Rows are points. To make a cloud, some directions were put in groups of two or more. Within a group, all points are equally far from the middle, so they leave a hole (a ring in 2 directions, a hollow ball in 3). The other directions are filled evenly. Then the cloud was stretched, turned, moved and blurred a little. Count the holes, and give their numbers of directions, smallest first.

Cloud (15 x 2):
248	90
266	5
-196	-165
-209	-134
149	-227
-211	-133
236	112
61	249
69	251
251	89
-56	246
266	-44
256	68
74	-268
-230	61
Holes: 1 (2)

Cloud (13 x 2):
-46	416
-187	289
-45	-129
-298	-93
-285	40
-249	145
-3	158
-154	-267
23	-143
152	119
208	-22
-112	161
181	-108
Holes: 0

Cloud:
-13	317	-63
-177	288	95
-125	106	349
-154	303	65
-275	-13	10
-255	-110	26
218	-174	-107
323	-38	-24
200	-83	283
310	-114	33
-12	-287	172
35	95	-229
21	14	376
-1	358	74
20	280	-128
-178	-72	-123
-85	-218	-89
242	-175	171
-190	211	-56
-195	222	-39
Holes: 1 (3)

Cloud (22 x 3):
-177	-292	-70
286	-1	-55
-70	117	248
24	236	167
57	-243	209
-224	-127	165
133	205	149
-152	115	210
134	-27	-329
83	-326	39
202	-236	-16
-202	128	-249
266	-92	30
-233	145	74
-227	-143	-233
54	305	8
-37	87	272
-195	-156	-265
-182	-287	-37
-106	-320	-143
116	-306	40
60	256	139
Holes: 1 (3)

Cloud (32 x 4):
150	-149	-201	-105
148	-265	24	285
270	-79	66	300
-72	326	-110	14
33	48	-235	308
56	117	250	236
-364	-35	-47	42
13	140	212	277
77	-300	63	-97
11	-94	-183	342
109	-307	54	-62
-86	-175	297	-19
262	-222	-39	-4
-128	260	3	230
-135	228	63	252
351	-25	-39	27
-22	176	128	312
-59	246	-30	281
-301	-58	162	161
346	23	-41	13
276	110	171	82
-155	-148	295	86
1	-84	-204	330
-227	-158	225	143
-316	159	-32	-48
128	-152	-208	-111
40	255	-227	147
-170	-197	259	103
48	68	-183	349
331	5	-91	-11
-248	11	-71	-206
-3	197	-1	335
Holes: 2 (2, 2)

Cloud, 31 rows:
63	35	317	-283
-31	88	316	160
-39	-9	-188	64
-18	-188	101	99
252	-9	262	-325
-6	215	-246	-254
-19	148	253	-419
3	-63	-215	-342
-152	197	-188	-30
99	-43	-247	-284
176	-155	-45	-201
140	65	-238	-135
229	198	110	-42
-24	93	304	167
-23	58	-46	242
240	-70	159	-103
29	-57	-199	-82
-1	316	7	-68
-37	-78	93	-489
-191	-10	-179	-304
178	87	245	-33
2	-182	90	87
-266	-124	131	-247
314	74	38	-70
263	-118	-95	-249
-209	45	-225	-30
205	79	297	-336
-300	266	-2	126
-232	-177	90	-193
212	-86	-158	-218
-175	188	282	-173
Holes: 1 (3)

Cloud (53 x 6):
-115	-446	229	-286	-130	-19
0	205	-88	10	22	-36
48	-31	169	354	-85	-236
55	7	264	165	106	-335
-146	-73	121	208	78	237
286	-80	157	-199	172	-23
-199	-152	-49	21	235	-408
28	-58	-49	10	253	-220
-161	-507	18	-4	-238	-35
231	97	314	-174	213	-263
-163	52	218	85	120	-321
-47	-215	-70	125	464	2
126	246	-241	-168	59	-27
-252	104	-186	-103	122	-97
-44	194	305	-88	-16	-318
-222	194	119	-267	-332	-281
-244	60	-225	90	145	212
-51	-287	171	-210	73	49
-171	-252	231	14	-212	-186
39	39	-273	-134	111	-329
-193	-67	-240	-57	173	-49
169	-248	-56	103	-154	-137
-200	144	247	-71	347	150
-170	87	82	173	-185	-144
-103	-84	135	68	76	124
103	-36	19	301	-9	-296
-109	64	50	142	-35	-254
48	160	282	209	-147	149
105	248	-140	-34	214	-51
7	-294	72	-267	24	23
14	-63	197	242	-24	187
-47	-122	-231	-121	-133	85
127	-82	-309	246	85	-263
-63	-76	249	-339	-162	-350
-140	102	172	251	-19	-67
-349	-84	-32	279	-153	-75
110	-146	-270	267	168	14
-47	5	-239	-65	-187	66
-160	-378	257	-122	14	-147
145	-3	-131	217	159	-389
-234	-41	-219	-82	335	2
-245	202	-174	-167	-218	-276
-218	-110	-130	47	391	61
117	-40	-169	134	244	-355
-153	-101	-48	-91	-42	-402
114	-41	-196	-120	26	71
-199	40	168	-367	-150	-152
-9	172	-52	-276	-98	-356
-163	58	-37	4	258	-283
0	133	90	112	-91	176
-343	-140	263	68	-298	195
15	200	359	-111	281	-33
47	-26	193	152	142	-243
Holes: 0

Cloud:
284	294	-136	27	135	-56
165	70	-165	276	-113	157
-85	153	-2	-166	-266	201
-340	173	-18	61	-120	-97
-295	111	206	-232	6	-155
62	-30	248	20	-108	309
41	99	-85	66	397	62
55	27	-95	133	48	240
-305	-275	134	-372	300	13
131	225	-63	163	13	184
-153	136	-156	31	139	191
-199	1	291	-86	300	-75
277	232	-248	-130	-266	180
40	37	110	-278	182	14
105	-281	3	-70	357	89
168	106	207	-74	85	195
106	-167	-6	30	182	303
-266	-38	-85	57	-57	-191
114	-116	68	-291	440	45
141	91	140	119	127	284
-203	17	136	367	1	273
132	257	87	-97	134	88
-25	4	262	-273	-115	66
6	220	268	-156	257	453
-49	-147	281	294	223	106
266	-59	-72	87	252	147
-60	-24	-39	-370	91	-154
-365	-65	171	107	22	-52
21	-287	-33	65	281	-132
19	57	-168	169	-143	377
155	255	-135	67	-282	327
-168	265	-59	202	66	-65
-267	12	101	-137	61	213
-29	-69	-147	-50	-293	171
264	-134	32	-14	215	4
96	236	91	-269	207	170
-127	-209	-32	-189	-51	241
-318	-329	128	13	279	46
59	-158	17	-82	110	-366
-116	185	64	-77	-245	105
67	162	127	-167	-124	344
1	-34	41	-201	97	421
4	61	203	34	308	99
254	322	-12	-161	-126	91
-312	-16	82	-284	34	61
-238	293	3	264	53	256
-75	274	-51	273	21	-12
-115	200	123	-208	216	494
-362	-56	81	278	-47	98
-37	-34	-151	-429	-120	-106
-75	-140	-12	29	345	141
-22	205	212	-222	148	264
Holes: 0

Cloud, 72 rows:
55	365	194	-58	-25	97	-241	-187
-33	-136	412	1	-271	-48	-185	95
315	-202	-64	-91	-235	14	199	172
-83	-102	216	-90	-233	54	-354	-219
347	77	-64	81	-262	235	-173	-143
283	-116	174	-157	48	199	-267	-28
247	-267	-26	125	-89	367	-103	-24
125	185	78	83	-236	-22	-580	-24
-49	-22	93	-369	-44	-189	-5	0
107	158	425	74	-436	93	46	-126
263	-9	176	231	-102	179	-118	179
160	-184	-249	-6	-45	39	-80	-384
294	130	174	216	-332	175	-39	102
-10	-186	335	-31	-313	48	-17	-15
280	86	-4	-88	33	53	-226	-418
-404	-59	10	-172	39	-70	-239	73
139	171	230	136	83	-43	-238	-246
213	92	53	338	-38	53	121	39
18	113	325	-367	75	11	-17	40
-194	-116	353	-35	8	-90	-267	181
-130	16	191	-342	-295	-124	34	252
-95	-126	46	-418	-271	-42	5	155
286	-34	45	119	-66	221	33	169
-169	-181	0	140	-5	-265	-140	76
-194	-37	204	-116	-249	-128	-46	-213
-260	196	-145	-183	224	-37	39	-78
-121	160	73	278	-130	54	225	63
150	-296	343	-101	-360	-135	-114	88
-110	426	324	-296	-98	-175	341	-65
-324	-289	10	20	358	68	180	-57
-224	151	176	-104	-149	-26	66	351
-81	-197	-281	-15	179	-24	130	-63
-55	172	179	-371	49	-123	-19	-19
-317	14	-51	-71	-220	-116	-110	84
-201	77	-102	-288	-298	118	33	-123
-94	-42	137	-229	-131	-271	-41	100
-293	-171	154	-139	235	-219	44	55
-153	-58	375	125	217	-84	228	61
193	-135	-39	199	-163	-37	-282	-138
-102	-174	-166	23	191	-186	-18	-74
76	152	271	-49	120	127	-94	184
-59	272	-16	-31	-328	350	-118	-173
241	-99	0	245	-480	-61	-132	26
118	168	149	164	204	-3	-311	-76
-38	-186	-62	-159	-176	39	351	4
252	-31	-46	-140	-96	181	-188	234
264	87	10	36	-493	189	50	145
244	-196	228	170	-352	176	97	133
-200	-326	-153	-288	184	-38	69	-44
-399	-47	120	-72	266	-178	69	-64
-139	146	107	-235	207	42	271	177
104	124	101	365	-54	138	49	-28
60	-64	302	99	-249	-181	-210	-105
-128	-16	356	-192	-145	-4	86	-70
146	-298	79	-133	112	398	201	-170
57	-112	208	188	-140	192	19	-18
-27	70	260	-401	-15	176	186	17
227	-211	143	272	20	165	-38	220
-262	-162	46	210	149	-107	121	-115
14	-298	-135	127	71	-23	-157	-217
21	243	51	-19	160	1	-234	129
-171	-282	41	117	-220	189	-347	-167
45	-32	129	158	-216	257	-26	-236
-98	36	189	-140	-158	-344	164	-121
-21	97	-110	91	-216	-49	-230	289
94	107	271	-4	-28	216	-113	-55
133	-220	49	64	-121	-157	283	-35
271	-24	133	-72	-368	390	-23	-418
177	-131	135	28	-406	184	296	-123
87	-229	-103	-329	100	-105	49	-18
276	-246	-24	115	-203	240	97	188
-105	-26	-127	-201	-389	-36	28	-151
Holes: 1 (4)
